Every row gives one point. To make a cloud, some directions were put in groups of two or more. Within a group, all points are equally far from the middle, so they leave a hole (a ring in 2 directions, a hollow ball in 3). The other directions are filled evenly. Then the cloud was stretched, turned, moved and blurred a little. How many holes are there, and how many directions does each take, smallest first?

Cloud:
[-24 24]
[32 18]
[37 -8]
[46 -9]
[-7 -19]
[-9 -26]
[3 10]
[2 -3]
[9 -15]
[-60 -2]
[49 0]
[-14 -34]
[12 -23]
[33 1]
[-1 -24]
Holes: 0

Cloud:
[-60 32 9]
[-32 -35 29]
[24 -23 32]
[38 8 5]
[-20 29 -44]
[3 45 9]
[38 -19 5]
[3 -40 -32]
[15 -37 -29]
[-38 -38 -21]
[-54 8 -38]
[5 -31 -41]
[-30 43 30]
[19 -24 36]
[20 -37 20]
[-12 49 -4]
[-14 27 -45]
[25 -38 -9]
[37 -15 -17]
[29 25 7]
Holes: 1 (3)

Cloud, 51 rows:
[-5 0 -17 43 9 -30]
[28 -2 26 27 -43 -37]
[7 22 -26 -21 -42 -19]
[51 -7 23 -21 -32 -12]
[14 3 -9 -42 40 55]
[-12 -32 2 8 24 43]
[35 -12 33 27 26 -24]
[38 6 -12 -15 34 -10]
[11 27 1 -39 -14 54]
[30 -16 37 3 -30 -31]
[5 -36 -24 -1 -31 29]
[-2 -19 -18 -44 -49 19]
[8 25 28 42 14 -32]
[15 25 -4 -53 21 38]
[19 -39 -20 1 12 -28]
[52 -13 -1 -34 -27 32]
[40 23 -1 -41 22 28]
[29 -11 38 25 -26 32]
[37 27 16 22 -36 -27]
[49 -15 9 -23 20 -6]
[-3 -5 32 28 19 52]
[-8 12 -22 -11 48 29]
[30 4 16 -47 -15 55]
[33 -43 -24 -6 0 10]
[9 -2 47 9 -14 44]
[23 10 -17 -30 -36 -36]
[41 24 4 -39 23 20]
[0 -23 -19 -23 21 59]
[12 -33 3 20 10 45]
[9 -27 48 5 -17 4]
[-12 20 -2 -47 -19 -3]
[48 -22 -14 -31 -14 38]
[33 8 -8 -31 -2 -35]
[30 19 -26 -1 31 28]
[-16 23 26 20 47 12]
[3 -12 27 27 -3 50]
[-8 -41 -10 -54 2 4]
[-7 16 -30 -50 -17 0]
[24 -16 -10 -12 31 60]
[-5 32 0 -42 -18 19]
[-15 -9 2 42 -17 -33]
[-28 -26 29 7 11 4]
[36 11 18 -14 -25 58]
[35 8 54 -4 32 22]
[32 -24 11 5 44 34]
[-33 -14 -19 -10 33 0]
[22 -3 17 12 57 43]
[52 27 -7 -27 -8 12]
[-5 29 15 47 10 -17]
[-10 -7 -28 -21 16 56]
[49 -25 -17 -15 12 21]
Holes: 2 (3, 3)

Cloud:
[-41 -18 1 -11 -4 16 25 11]
[37 30 -9 19 12 -2 -8 -10]
[1 -10 9 3 -6 -25 10 -34]
[6 16 -10 -17 15 13 28 -40]
[-30 24 -17 -7 -9 23 35 -17]
[-7 39 -7 -16 -42 17 29 -13]
[16 11 21 -7 1 -3 0 -29]
[-13 -1 -2 22 -9 -20 22 -7]
[-13 20 -10 -25 2 22 19 36]
[-4 15 -8 -2 -46 7 23 -18]
[35 17 -20 5 -1 -13 -21 -5]
[-40 -16 -14 2 -20 -17 22 4]
[13 10 -41 -12 -5 -35 -8 6]
[21 11 -26 -22 -9 39 -14 -8]
[30 -24 -9 -1 -2 14 -16 19]
[-29 19 11 27 -16 1 -18 -24]
[-8 6 13 30 -43 -1 -16 -24]
[-24 9 -13 22 -23 18 20 -15]
[14 8 34 -3 8 -11 -6 -12]
[28 16 -26 -19 12 11 -19 -5]
[-30 11 7 -8 -36 -25 3 -26]
[-18 3 -60 -2 -22 22 20 -1]
[-26 2 21 -18 -12 22 17 -18]
[-22 2 -18 -10 -46 8 -7 -21]
[-30 19 20 -16 -32 20 36 -4]
[6 -21 2 -3 -14 40 -22 29]
[4 -29 14 -3 -15 -4 33 -6]
[-16 11 -19 -12 -2 -3 -45 -4]
[18 -3 16 18 21 -19 -23 4]
[0 -8 11 28 2 -30 -5 24]
[-2 -14 10 -4 -2 -21 28 -22]
[-4 -33 10 -2 12 -11 24 5]
[20 44 -22 10 -9 -12 -1 -12]
[13 8 -9 0 -30 13 46 -17]
[-9 4 7 8 23 15 1 -20]
[10 35 -22 -38 -8 29 -2 -17]
[12 -12 -20 -19 -14 41 -7 -1]
[-12 29 -9 -24 6 10 -4 8]
[-3 -10 24 -15 26 -22 0 16]
[-20 -16 -14 -4 -18 26 -2 40]
[-12 26 6 -9 17 18 11 -8]
[-28 -20 -44 23 -24 8 -25 -16]
[-10 -29 2 37 -30 4 12 9]
[25 20 32 18 -13 6 21 -3]
[-17 19 13 -3 -15 -43 4 -6]
[-1 19 17 -21 11 8 13 -23]
[14 -25 -13 19 -27 -1 -4 33]
[-24 -2 4 -9 -48 -5 14 -12]
[-30 16 -11 7 -28 -3 0 -40]
[-32 -13 11 -4 -45 5 27 1]
[-15 -6 -17 19 -6 -24 17 -2]
[-37 15 -14 8 -5 2 -8 -39]
[23 7 -7 24 13 22 22 -27]
[7 10 -40 -18 36 -8 9 -16]
[21 -20 11 -6 6 6 -16 33]
[35 -4 -10 -12 -17 8 -7 -1]
[-7 20 3 7 -8 -31 17 -19]
[33 -8 -31 0 -19 15 -5 -25]
[-35 -27 -21 -6 -1 4 -12 16]
[37 -8 -37 -9 0 22 10 13]
[44 9 1 8 -25 18 -4 -1]
[-12 -10 -51 12 -32 14 -2 2]
[-6 22 -33 22 -9 9 -8 18]
[7 17 -15 12 8 -26 14 -2]
[-19 13 6 -8 -4 0 -29 11]
[10 -11 -48 -14 3 37 9 -26]
[-17 -21 -13 -28 12 1 -6 26]
[-13 -26 -5 -1 -23 32 -24 -17]
[-15 -7 4 19 9 39 5 30]
[5 40 -37 15 -16 13 -19 3]
[-25 -18 24 12 -54 13 -14 4]
[-1 6 -18 12 -51 41 -2 -3]
[-28 23 -12 -3 -3 24 21 -25]
[-2 -5 0 35 5 -29 -3 -18]
[0 24 -14 16 -44 11 -13 -29]
[-20 -7 -30 -15 15 20 18 -5]
[-12 -11 -12 18 -24 9 3 46]
[6 -4 -56 21 -20 -1 -14 4]
[18 -6 -10 13 -35 -16 -33 -9]
Holes: 2 (2, 3)
